Each row of a before or after table is a point. One or more steps were done to the points. Then noise was added and the rows were shuffled. The steps act on columns, c1 being the first. What was done? A step turns or swaps two columns, mirrors them in a line or flattens them onto one, adds a multiple of one to another, or multiplies or shifts one. Angles are multiples of 10 degrees, from the lower column toward the higher: turns from -170 to 170, lines from 10 to 170 but not 90. Use the fewest steps. Two steps may share a column if one is a turn and the other turns, adds or multiplies; they go together, in the order done. Otherwise the lowest column goes first.

Before, 14 rows:
[[-13  16]
 [ 10 -20]
 [  2 -15]
 [ -2  -9]
 [-22  -6]
 [ -1 -17]
 [ 45  -2]
 [  5 -27]
 [ 60  30]
 [ 31 -29]
 [-24  -8]
 [  0 -14]
 [-30  -7]
 [  0   8]]
After, 14 rows:
[[ 12  -7]
 [ -6   5]
 [ -8  19]
 [-56 -37]
 [ 10 -42]
 [ 11 -10]
 [ 21  22]
 [-21 -41]
 [ 21 -17]
 [ 19  16]
 [ 11 -19]
 [ 15  -8]
 [ 16  16]
 [  9  -2]]
Steps: mirror c1 and c2 in the line at 120 degrees

Before:
[[ 28 -34  -2  11]
 [  0 -25 -19  12]
 [ -3 -60 -12 -15]
 [  9  28 -35   5]
 [-39  18  -1   0]
 [ 27  -5   2  29]
 [  7  -7  14  26]
 [ 25  37 -23 -32]
 [ 33  -6   0   4]
 [-25  47 -21  27]
 [  7  57 -34  -3]]
After:
[[-27 -13 -36  -6]
 [-48 -32 -32 -12]
 [-15  25  -4   4]
 [-46  -5  -9 -41]
 [ 15 -42  -3   1]
 [-13  27 -10  25]
 [  2   9   1  30]
 [ 49  34  -6 -18]
 [  7  44  -2  10]
 [ 17  13 -22   5]
 [-22 -50 -28  14]]
Steps: turn c1 and c2 by 130 degrees; turn c3 and c4 by 20 degrees

Before:
[[-24 -24 -24 -40  21  46   0  -2  37]
 [-51 -39 -22   3   1  35 -29  -1  39]
 [ -8  32   1 -30  37 -40  -7  45   2]
 [ 18 -21  -9   8  50  11   3  59  10]
 [ 13 -26  23   3  44  -4  10  52   6]
 [-26 -32 -38 -32  -8   0 -19 -24  18]
 [-54 -40 -48 -31   3  33  22  19  23]
 [-28 -36 -37 -40  -5  31 -21  -4   7]
 [-26  11  13  -2  50 -21 -25  57 -13]
 [ 13  12  24  31   4 -34  38  29  21]
 [-14   8 -33  10  -2 -34  16  -1 -20]
 [-11  18  10  16  28 -18  33 -23 -15]
 [ -5 -30  29  -5  45 -35  28  33   3]
 [-32 -12  11 -41 -16  32 -14   6 -16]]
After:
[[ 21  20  -3  -2 -20  21 -38  -9  13]
 [-41   2   4   0 -15   0  -4  36 -44]
 [-50  14  -6  -1 -38 -32   2 -29 -54]
 [  3  51   2   0  18 -12  45 -39 -14]
 [-13  51  22  -1  -2  29   7 -45  25]
 [ 37  21  17   0 -24  38  37 -26   0]
 [ 15  43   0   2 -35  23  61 -16  16]
 [-52  12  18  -2 -37 -44  18  21 -36]
 [ -4  51  14  -2  16  -1  36 -42  18]
 [ -1  -6 -15   0 -15  44 -16 -12 -27]
 [-24  30   8  -2 -17 -53  -2   3 -35]
 [-44   7 -19  -2 -16 -27  11  19 -38]
 [ 18  -1  40  -1   7  23  -5 -47  13]
 [-29  -9 -23   2 -27 -27  16   1  17]]
Steps: turn c2 and c5 by -110 degrees; turn c1 and c5 by 70 degrees; turn c3 and c9 by 110 degrees; turn c3 and c6 by 160 degrees; multiply c4 by 0; turn c7 and c8 by -130 degrees

Before:
[[ 18  -2   6 -11  -1  16   6  12 -21 -24  -2   6]
 [ 23   6   6  -2  15  -5  10 -29   8 -21 -12   6]
 [-21 -20  -3 -23 -11  11 -60  -1  -5 -33  13  -1]
 [  7  -1 -27 -12 -10   3 -11   8  27 -27  15  10]
 [-22  10  11  -6   9  -4  19 -12 -20  15  31   0]
 [-16  14 -22  -5 -17   4  10  -1 -20 -20  19  10]
 [ -8  10   5  -5 -21 -51  19   3  14  24   1  11]
 [  2  20  15   6  -5   1  13  10 -12 -21  12  18]]
After (8 x 12):
[[-13   1   2  -1 -21 -55  20   3  14   6  -3 -28]
 [-26   1   1  -3 -16   4  11 -23 -21  34  13  13]
 [  1   9   9  -6 -11   1 -11 -27  28  37  12  23]
 [ -2 -25  -1  -9 -10  14 -61  -4  -4  22  18  30]
 [-17  15   9   2  -6   2  13  14 -12  46   4  14]
 [ 13  13  11  -5  -2  16   6   5 -20  27  -1  19]
 [ 14  18 -27  -1  15  -4  10   7   7  26 -13  18]
 [-30  -4 -13  -5   8  -6  19  11 -19 -11  24 -14]]
Steps: turn c2 and c11 by -20 degrees; turn c1 and c2 by 50 degrees; swap c3 and c8; multiply c4 by 0.4; turn c10 and c12 by -110 degrees; multiply c10 by 2

Before, 11 rows:
[[ 15  60   9  19   5  -6 -31 -15   0  38  -3 -16  19 -19  32   1 -30 -24]
 [ 26  48  -8   9  23  30  -9 -14  25  28 -15 -12   9 -15  23   9 -27 -48]
 [-10 -13   4  19  16  -7  16  20   5  -2 -13  13  35 -11 -41  14  16 -12]
 [ -6 -11 -24  -5  14 -22  36  10   6 -20  10  11  26   0 -23  17   5 -15]
 [-34 -28   1 -18 -25  -1 -32 -14 -14  11  -8  11 -15  15   5 -15  25 -29]
 [-19 -22  11  -2  -5   1 -30 -25 -15  30 -10   6 -14  33  -9  -1  -4  12]
 [ 12 -28 -10  22   3 -10  32  11  12   1  28  12  14 -13 -15  -5  30  -8]
 [-24  -4   8   8  13  10 -37 -12 -17  -4  19  -6 -13  10   6  -6  14 -10]
 [  9 -16 -15  29 -10  -2  35  -9   4 -16   8  -3  34 -27 -34  33  15   0]
 [-36 -25   4   8  13   9  -7   7 -44  21   4 -25  -2  11  19  -9  -4 -19]
 [-17 -27   5   0   2   8 -25  12 -34  12   0  15   0  19  20  21   9  -8]]
After, 11 rows:
[[-17 -27  -5   7  -1   8  27  14 -33  12   0  15   0   5  21  21   8  -8]
 [ 14  61  -9   3  -3  -6  -2  36   0  39   3 -16  19 -20  33   0 -30 -25]
 [-33 -29   4  -3  24  -2   1  38 -13  10   7  11 -16  18   6 -15  25 -29]
 [-10 -12  -8   6 -15  -8  15 -28   6  -2  14  13  35 -18 -41  14  16 -11]
 [-24  -4 -10   7 -12  10   6  40 -18  -5 -19  -5 -13  -5   6  -6  14 -10]
 [ -6 -12  22  -3 -19 -22  -7 -38   5 -20 -10  11  27   5 -22  17   5 -15]
 [ 26  48   3  -1 -25  30 -10  16  24  29  15 -13   8 -11  22   8 -26 -47]
 [ 10 -16  16   6   7  -2 -26 -24   3 -16  -8  -4  33 -31 -34  34  15   0]
 [ 11 -28  10   7  -4 -10  -4 -35  13   1 -27  13  13 -20 -16  -5  31  -7]
 [-37 -25  -6   8 -12   9  11   2 -44  20  -5 -25  -2  -5  20  -9  -4 -19]
 [-19 -21 -10  11   6   0 -13  42 -15  29   9   7 -13   9  -8  -1  -4  11]]
Steps: turn c3 and c5 by 170 degrees; multiply c14 by 0.4; turn c4 and c14 by -60 degrees; multiply c8 by 1.3; turn c7 and c8 by -120 degrees; multiply c11 by -1

Before:
[[ -5  12   0  -6  -6  10  11  12   8  -6  18 -10  10   2 -12   7  30  29
   19  12   8   9   9   5  23   7  -9 -10   5  -9  11  -6]
 [ -9   1   5  18   0   0 -30   6   9 -15  25 -11   0  -6 -13  -8  -4   0
  -11   2   9   3 -16  -6  59 -27  -4   2  42  -2  -1  -5]
 [ -5 -14  -1  15  38 -11  20   4  -8   6  29  -1 -16   5  -4  -1 -11   1
  -11  12 -13 -13   2   6  -3  11   5  -7  -8   4  14   8]
 [-11  10 -16   4  -4  20  10   8 -12 -15 -37   1   0  -3 -10  -7 -11 -16
   11  18  -2   6  23  14  -6   9  -6   4  11 -17  13   5]
 [ -8 -60  -4  14 -10 -19  18 -25 -13   4  17  -3  -9   4 -15   0   7  -8
    3   8   1  11  -4 -18   8  14  10   2  -1 -11  34   2]
 [-11 -11   5  -7 -12  26   8   6 -10 -16 -10   0   6   4   2  -6   2 -10
   -7  18  -1   8  17  10  22   1   8  -8  -9   1  16 -18]
 [ -8  -7 -29  -7  -1   6  15  10  -7  11  15   2   1   1 -17   7  42  -3
   -9  -8  -7   4  26  -8  -5   2 -10  -3   0  -6  -4  -3]
 [ 28  16  -8 -10   5   6  21  12 -11  50   8  -6   3 -23 -12  -6   2 -12
   -9   6   0   1  20 -11  -3  16  -4  -6  19  15   7   9]
 [ -8   0   5  11  -4 -11  -1  11   7 -11  17 -36  -8 -10  13   8   1  -2
   -3  15  -5   6 -12 -10  -6   7 -11   3  10 -11  20 -21]
 [-10 -16  -5  -6  -4 -13 -32  10 -13 -10   8  -4   7 -40  -3  -8  -4   6
    6  17  -4 -16  17   8   7  -6  24 -45  10  55 -10   3]
 [ -5  -6   3   9  -7  11   7  -6  15  -9  25  -5   5 -23 -11  19 -13  -6
   -6   9 -13   9  -8  13   8  11  -1  -2  -2 -12  -9  11]]
After:
[[  6  -5   6  12  -5 -11   4   6   8  -9  17 -34 -21 -13  12   4   2  -2
   -4  11  -2   8  21 -10   9 -14 -16  -1   9  -7  22 -21]
 [ -4 -15  -6  -3  -1 -11  51  12  -9  -6  10  -4  18 -44  -3  -8  -3   5
    8  18  -7 -14  -5   8  -2  -9  25  15  13  56 -13   6]
 [  9  -5   5   9  -5  13  -7   0  16  -9  26  -7   1 -24 -13  19 -16  -5
   -3  13 -18   9 -24  12   3   3  -2   5  -2 -16 -11  11]
 [  0  17  -8  -8   8   8 -17 -30 -12  47   6  -8  28 -23  -9  -7   3 -13
   -7   3   2   2 -11 -10   4 -15  -4   8  19  16   8   8]
 [-23   2   7  14  -2   6  22  19   6 -17  21 -12  -9  -2  -8  -8  -3  -2
  -10   1 -30   2 -24  -5 -53   3  -1 -12  38  -1  -3  -3]
 [  2  -4 -27  -5  -2   6 -11   9  -5  10  17   4  33   1 -15   6  43  -4
   -6 -13  -6   3 -16  -5   6  -9 -10   9   0  -7  -1  -1]
 [ 24 -59  -2  12 -10 -19 -17  -4 -12   3  13  -2   2   3 -13  -1   7  -6
    3   8  -3  11 -14 -16  -7  18  12   6  -2 -11  35   0]
 [  5  12   0  -8  -5  11  -6   6  11  -9  14 -11  21  -2 -14   7  29  30
   19  11 -10   9 -22   6 -23 -13  -9  11   5  -8  14  -6]
 [  8 -15   3  15  37  -9 -13   4 -10   3  28  -4   4   7  -4  -3 -10   2
  -11  12  -8 -16   9   8   7  -6   4  14  -7   3  17   8]
 [  9   7 -13   3  -4  20 -13  11  -9 -17 -36   3  26  -1 -12  -7 -14 -12
   12  21   2   7  -6  13   3 -11  -7   3   7 -21  12   9]
 [  2 -10   3  -9 -10  28  -4   8 -11 -20 -11   0  19   2   1  -7   3 -12
   -6  17 -16   9   4  12 -18  -6  10   9 -11   3  13 -16]]
Steps: turn c8 and c26 by -110 degrees; turn c1 and c8 by -110 degrees; turn c7 and c28 by 150 degrees; multiply c28 by 0.7; add -1.5 times c15 to c13; turn c13 and c23 by -70 degrees; mirror c21 and c25 in the line at 160 degrees

Before:
[[  3  -6 -25   4 -18   9 -25  24 -18 -22  20  23  10 -28 -37  -7 -15  -9
   -2  31  -4  -5   6  23   2 -28  -3  26  22  13  15 -16  -3 -20 -22 -29
    8 -23   3   7 -13  -5  17 -18   8 -24  19 -21 -31 -19  20  23  -2 -20
  -27  -7 -23  16 -37 -16  32  29  20   4]
 [  6  -7   6   0  -3 -41  14 -16 -10  12  -9  -1 -24  30   7  -5   9  -2
   10 -20  26 -18  12 -24  37 -21 -40  18  -9  -3   0  16  -1 -26  21 -15
   15 -34 -32   4  33 -29  34   8 -18 -15  17 -22 -13 -14   0  10   2   8
  -20  15 -32   6 -27  20  -1 -18 -17   7]
 [-21 -16 -18   0  18 -12   5 -13  43  18 -21  -2   2  27 -10  28   6  15
   26  28 -35  25 -37 -22  19   6   0  19  29  -6 -24  22  34  20 -24  11
   28  27  23  15 -27 -24   2  20  40 -22 -25   3  18  18 -39  10 -18  -5
   -4   9  33 -32  -4   5   3  19   3   9]
 [-28 -12   0  39 -23  -2  -8  -2  13   2  -7   4  42 -17  16 -17  -6 -37
   29  -8  -6  13  -7  31 -15 -21  14 -13  19   6   5  17   1  37 -12 -32
   15  12 -26 -12 -11  30  60  23  27  -9  15   3 -12 -11 -14   7  17 -15
   10  12  -3  12   7 -13  -3  38 -23 -19]
 [ 33   6 -14  26  38  -4 -40 -11   9 -16  41  -2 -21  -3  10 -24  -6   7
  -20  -4 -29   0 -13 -32  26  17  21   0  -4 -10  -4  22 -18  -5   2  -5
   24  25  11 -24  30 -24  12   5  -3 -20 -14  18  11  32  12  38   2  22
   25 -12  12   1 -34   6  15  -2 -10   5]
 [-10  21 -30  39  16 -27 -13 -22   3 -14  17 -21  27  20 -42 -13 -18  -4
   28  36   8 -12 -29  13  13  11  14 -16 -17  55  19   2  -7  38 -16 -50
   28   4  12 -17  21   2   4  -2 -21  25  19 -22  18  -7   2  15  -2  27
    4 -26  -5 -28  16  23 -26 -16  -7  13]
 [ -4  11   0 -12  10 -10  17  27 -15  17 -10  28   9  -9   4 -20 -21  26
  -12 -10   9 -14 -16  -4  -9  19  -4   4  19  28 -16  31  40  24  -4   6
   -9 -16  -7  22   1 -32  54   5  15 -30  14 -45  -7   8 -24 -12 -11  14
    6 -22  24  27  11   3  15  25 -14 -18]
 [ 30  26  12  16   7 -18  16 -20  -4   7  26 -14  43  24   4 -21  32 -14
   26   0   4  30   7  30  -3 -24 -40  -2   4  17 -35 -13   8 -24   2 -49
  -18 -23 -34   5  16  16  13   0  37 -13  -7   1 -12  17 -11  -7 -31 -18
  -23 -21 -27  24  -5  23  22  34  13 -12]
 [ 32 -16  16  46 -15 -28 -29   7   3  -3  26  18   8  -4   1 -13  40 -31
  -18  -4  17   3  -3 -24  25 -37   7 -35 -29  14  16 -22 -16  19  26 -17
    0  25  15  14   0 -26   4 -28  -4  30 -17   8 -23 -13  -7   6  14   9
   17  -1  -9 -33   7  -5  13 -17 -34 -24]]
After (9 x 64):
[[ 33 -18  16  47 -13 -28 -29   0   4  -1  26  18   7  -3   1 -12  40 -31
  -19  -5  18   2  -1 -23  26 -38   8 -36 -31  15  18 -22 -17  18  26 -16
   -1  26  15  14   0 -26   5 -29  -4  32   5   7 -23 -14  -8 -18  14  10
   18   0  -9 -27   7 -14  21 -18 -33 -22]
 [-28 -12   1  41 -22  -4 -10  24  17   3  -9   2  40 -18  16 -19  -5 -37
   29  -8  -7  14  -6  30 -16 -20  13 -15  21   5   6  19   3  36 -12 -33
   14  13 -27 -11  -8  31  61  21   4  -6   5   5 -13 -11 -13  13  16 -13
    9  11  -5  15   7  -8   0  38 -21 -22]
 [ 33   5 -13  27  39  -2 -40  -8   8 -16  41  -3 -20  -2  11 -23  -6   9
  -21  -3 -30  -2 -14 -31  27  16  19   2  -4 -10  -4  23 -18  -7   3  -7
   24  26   9 -25  29 -25  14   6   3 -19  39  19  11  34  12 -12   0  22
   26 -14  12  -3 -34   8  13  -4 -12   4]
 [  4  -6 -27   3 -17   8 -24  18 -19 -22  18  24   9 -29 -38  -7 -16  -7
   -1  31  -3  -7   7  20   5 -27  -4  26  21  14  17 -17  -3 -20 -22 -29
    7 -24   4   7 -15  -8  15 -15  -6 -24  23 -20 -30 -19  20  19  -1 -21
  -28  -9 -23  23 -37 -10  40  28  20   5]
 [ -4  10   0 -14  12  -8  18  30 -17  18  -7  26   9  -8   4 -23 -21  25
  -11 -10   8 -13 -18  -6  -9  19  -3   4  18  27 -16  30  38  24  -3   6
  -10 -19  -6  21   1 -30  54   8  -6 -30 -10 -44 -10   7 -23  14  -9  14
    5 -22  25  25  10  14  18  26 -13 -17]
 [-11  23 -29  39  18 -28 -14 -28   2 -13  15 -22  27  20 -40 -13 -18  -3
   28  38   7 -13 -28  13  15  12  12 -15 -16  54  22   2  -5  38 -15 -49
   28   4  10 -18  21   1   4  -4   4  24  16 -20  18  -7   0  18  -1  28
    6 -27  -4 -34  13  12 -32 -15  -7  13]
 [-22 -14 -17  -3  19 -11   6  26  41  20 -20  -3   2  27  -8  28   6  15
   26  27 -36  24 -37 -22  21   5  -3  19  28  -5 -25  23  33  19 -25   8
   29  29  23  14 -25 -26   2  21  11 -22  11   5  20  16 -39 -27 -18  -6
   -5   9  33 -35  -5  -6  -2  19   4  11]
 [  4  -7   6  -1  -3 -41  13 -24  -9  11 -10  -2 -22  32   8  -6  10  -3
    8 -20  26 -17  12 -22  39 -23 -39  18  -8  -2   1  16  -1 -23  21 -16
   15 -31 -32   6  34 -29  34  10   2 -16   8 -21 -11 -16   1  16   2   6
  -19  16 -32  -3 -27  22   5 -17 -17   6]
 [ 30  27  11  17   7 -18  16  21  -2   8  25 -12  43  24   4 -21  30 -13
   25   0   5  31   7  29  -3 -23 -41  -2   6  18 -33 -13   8 -25   4 -50
  -18 -23 -33   5  16  17  14   0  15 -13  -5   0 -13  18 -12  -7 -31 -18
  -23 -19 -29  15  -5  31  24  36  15 -11]]
Steps: turn c8 and c45 by -60 degrees; multiply c45 by 0.4; swap c47 and c52; add -0.3 times c49 to c61; turn c58 and c60 by 20 degrees

Before (8 x 64):
[[ -2  -8   2  -1   4   4   6  -5   1 -10  23   9   4   2 -16   7   8   0
    0  -3   5  -5  -8  14   3 -11  11  10   1   1  -4   6  -3  -7  10  19
    8  -4   3   6  -5 -12   9  -7  15   6  12  -9   6  22  -8   3  -5  15
  -13   3   2 -18  -2   9   2  12  -8  -8]
 [  7 -13  -7   2  -4  10   0   7  19  -8  11  17  -1   0  -6   9  -5  -5
   -9  12  -9  -2   0  20  31   1 -14   2  -5   1 -12  19 -15   8  25  -9
   -6   1 -10   7 -11  13  10  13  -9   4   3  -7   7  -3  -5   5 -16  -9
  -20  11   7  14   9 -15  -1  -9 -18 -10]
 [ 18 -12  -8 -26   7  -9 -21 -27  10  20  -2   4   5   7   1 -25   3   5
    1   4  23  12 -10  -2   7  12   3 -22  22  -3  13  -4 -10  -8  -1 -13
    1  11  -4 -27   2   5 -10  -2   0   0  -5  14 -15   5  21 -13   7   5
    0 -12  -5  -2 -11   2 -13   5   6   2]
 [  1  -9 -11   7 -13  -4 -16  -8   1  -1  -4   3   7  18   7  -6   6  -1
    1  -4  -9   2   9   1  -4   3  14   0  -9  -4   5  -1  10 -18   2   7
   -6 -10  11   1   7 -17  -2  -3  -1   4  -7  -4   1   8  -7 -10   5  10
   12  11  -4 -15   7   7  16  -6  13  -6]
 [  3   4 -13  -5 -17   3 -16 -10  -3 -14   3   1   8  23  17  -5  14 -11
    3  -8  -2  13  12  -5   5   0  10   6 -19 -21  10  -6   8 -16  10  11
   -9  -1   7   7   7 -11  -6  -1  11  -8   8  -1  -3  -6  -4  -7   8  14
    4   5   2 -16   5  15  26   2  -5 -14]
 [ 13  -8  10 -21   7   9  -3  -6   8  -2   1   7  14 -12  -4 -12  -2   9
  -12  14   7   9 -13  14  12  -7 -10 -14  15  17   9   9 -18   7  14  -8
    7  11 -19  -8  -9  21   9   2 -11  -6  11  16   1  16  -2  21 -20  -7
    0 -17  17   4 -18 -10 -15  19  -5  13]
 [  9  -2  -8   6  -7  -8 -17  -9  -7  -6   7   0   3  18   7  -1   6 -17
    2 -16  -2  10  13  -1  -5   6  14  12 -11 -11   6   1   8 -11   6  12
   -7   5   1  -9  -6  -9   0  -7   8 -23  -5   0   0   3 -14  -7   2   8
   -2  11  -6 -18   7  20   6  -6   7 -14]
 [ 24  -9   5 -15  23   2  -3 -13   7  -3  -5  10   4  -7  -4   0   3  18
  -13  17  19   9 -13   1  12  -9  -9 -10  25  10   4   6  -4  -1   3 -12
   25   6 -17 -14  -3  13  18   0  -6  -6   8   4   1   3  10   9 -12   5
  -11  -7   6   9 -13  -2 -17  14 -12  12]]
After:
[[ 19 -12   1 -25   7  -9 -22 -27  11  19  -2   6   5   8   1 -24   3   3
    1   3  24   1  -9   5   6  12   3  22  22  -4  13  -4 -12  -7  -2 -11
    0  12  -1 -27   0   6 -10  -3   0   1  -5  15  -9   8  21 -12   7   4
    1 -12  -5  -2 -12   2 -14   4   7   4]
 [ 10  -2   1   5  -7  -7 -18  -9  -8  -6   7   0   2  20   6  -2   5 -16
    1   8  -2   0  14 -13  -5   7  15 -12 -11 -11   6   1   8 -11   7  12
   -6   5   2 -10  -6  -9   1  -6   9 -23  -6   2   4   6 -13  -6   3   8
   -2  10  -7 -18   8  20   7  -7   7  -7]
 [  8 -13  -4   2  -4   9   1   7  18  -7  11  15  -1   1  -6   9  -5  -4
   -9 -60  -7  -5   1  -9  30   2 -13   1  -5   2 -12  20 -14   7  24  -7
   -6   1  11   8 -11  13  10  13  -9   5   3  -5   2  -4  -6   5 -17 -10
  -18  11   6  14   9 -17  -2  -8 -17 -18]
 [  0  -8  -6   7 -14  -3 -16  -8  -1  -2  -4   3   8  19   8  -5   5  -1
    2   1  -8  -5   8  -5  -4   2  12  -2  -8  -4   5  -1   9 -18   0   8
   -4 -10 -11   2   6 -17  -2  -4  -2   4  -5  -3   4  14  -7  -9   6  10
   12  11  -3 -16   8   6  17  -6  14   2]
 [  0  -7  -1  -1   5   6   6  -6   2 -11  23   9   3   2 -17   7   8   0
   -1 -39   6  -1  -8 -19   3 -10  13 -10   2   2  -5   6  -3  -8   9  19
    8  -4  -1   7  -5 -13  10  -7  16   6  12  -9   4  36  -9   4  -4  15
  -14   4   2 -19  -3   9   1  14  -9  -2]
 [ 12  -8  10 -20   7   9  -4  -6   6  -1   2   7  14 -11  -3 -12  -2   8
  -12 -44   7  10 -13   0  12  -7 -11  17  13  17  11   9 -18   8  15  -6
    6  11  16  -9  -9  21   8   3 -11  -6  10  17  -4  26  -1  20 -19  -8
   -1 -16  18   4 -19  -9 -15  18  -6   7]
 [ 25  -9   8 -15  24   3  -3 -13   7  -3  -4   9   4  -7  -2   0   4  19
  -11  -8  19   6 -15  15  14 -10  -7  12  25   9   6   6  -5  -2   2 -12
   25   5  13 -14  -3  13  19   1  -6  -6   7   6   1   5   9   9 -12   6
  -12  -7   5  10 -13  -2 -16  15 -11   7]
 [  3   4  -2  -5 -18   3 -15 -10  -2 -13   4   0   7  24  18  -5  15 -11
    2  16  -3  -1  12  -3   6   1  11  -8 -19 -21  10  -6   8 -16  11  11
   -9   0  -6   7   7 -12  -6  -3  11  -8   8  -1  -4 -11  -4  -7   8  15
    4   5   3 -17   4  17  27   2  -6  -9]]
Steps: flatten c3 and c22 onto the line at 40 degrees; add -0.5 times c6 to c49; multiply c24 by 3; turn c20 and c24 by 110 degrees; add 0.5 times c27 to c64; turn c28 and c39 by 170 degrees; multiply c50 by 1.6
